Each row of a before or after table is a point. One or more steps were done to the points. Then noise was added and the rows were shuffled. The steps act on columns, c1 being the first. What was done? A step turns or swaps two columns, mirrors them in a line or flattens them onto one, adds a multiple of one to another, or multiplies or shifts one. Angles are multiples of 10 degrees, from the lower column toward the higher: turns from -170 to 170, lines from 10 to 170 but not 90. Use the fewest steps. Two steps may share a column if one is a turn and the other turns, adds or multiplies; they go together, in the order done. Otherwise the lowest column goes first.
In the rows, zero is written as 128.

Before (9 x 3):
[[121 128  87]
 [112 146 144]
 [ 55 165 119]
 [134 130 144]
 [ 93 178 105]
 [ 98 102 154]
 [115 163 152]
 [169 129 142]
 [138 110 129]]
After (9 x 3):
[[ 98 122 102]
 [138 144 120]
 [141 132 141]
 [173 109 118]
 [129 105 166]
 [134 105 147]
 [127 165 146]
 [ 87  76 140]
 [115  46 130]]
Steps: turn c1 and c2 by 110 degrees; turn c1 and c3 by -50 degrees

Before (8 x 8):
[[ 72 145  88 110 135  91 151 152]
 [143 105 142  82 121 119 159  85]
 [145 153 150  85 145  91 179 116]
 [167  86 125 122 137 107 152 111]
 [137  71 163 152 126 112 114 124]
 [106 166 128 120 175 132 168 132]
 [150  74 160 168 106 131 154 128]
 [114 104 126 137 127 135 126 181]]
After (8 x 8):
[[119 150 103 174 148 128 141  89]
 [134 103 119 156  70 106 132 169]
 [132 153 167 115 114 121 105 162]
 [170  96 131 132 104 144 148 131]
 [127 173 144 115 137  88  94  99]
 [138 162 116 139 163  97 132 116]
 [105 177 148  88 149 100 134 104]
 [144  97 136 184 145 119 159 104]]
Steps: swap c1 and c5; turn c4 and c6 by 160 degrees; turn c2 and c6 by 160 degrees; turn c3 and c8 by -50 degrees; shift c7 by -20

Before:
[[177 150 111 109 194 175 153 124  87 190 146]
 [113 133 107 130 140 128 150 114 133 112 154]
 [130 166  85 113 135 131 165 123 106 158  89]
 [157 130 119 122 162 117 163 169 121 147 133]
 [181 151  92 154 132 183 104 175 125 111 141]
 [104 142 116 137 205 109 137 170 130 141  79]
 [149 111 153 181 185 171 124 139  98 117 106]
 [107 153 105 111 118 128 120 144 147 175 121]
 [108 111 144  94 156 150 100 131  98 124 149]
 [145 165 118 147 140 118  99 105 144 123  77]
 [115 185 157 116 164 103 173 134 149 114 119]
 [153 110 122 140 165 164 166 130 145 105 108]]
After, 12 rows:
[[145  99 133 147 135 115 165 139 146 123 186]
 [113 151 121 130 139 125 133 154 148 112 111]
 [114 173 153 114 154  92 187 117 118 115 133]
 [157 162 121 122 156 106 130  80 131 146 105]
 [181 103 112 154 151 178 151  75 153 111  94]
 [105 136 125 137 195  85 142  60 139 140 155]
 [107 119 129 109 118 131 152 105 157 175 128]
 [132 165  97 114 136 128 167 121 147 158 166]
 [109 100 120  94 161 139 112 131  98 125 107]
 [152 167 134 139 176 149 109 119 143 104 146]
 [147 123 122 181 197 148 109 107  90 117 144]
 [177 152  96 109 206 149 149 140 116 191 114]]
Steps: swap c2 and c7; turn c3 and c9 by -50 degrees; multiply c3 by 0.7; turn c5 and c6 by -20 degrees; multiply c8 by 1.3; turn c8 and c11 by -160 degrees
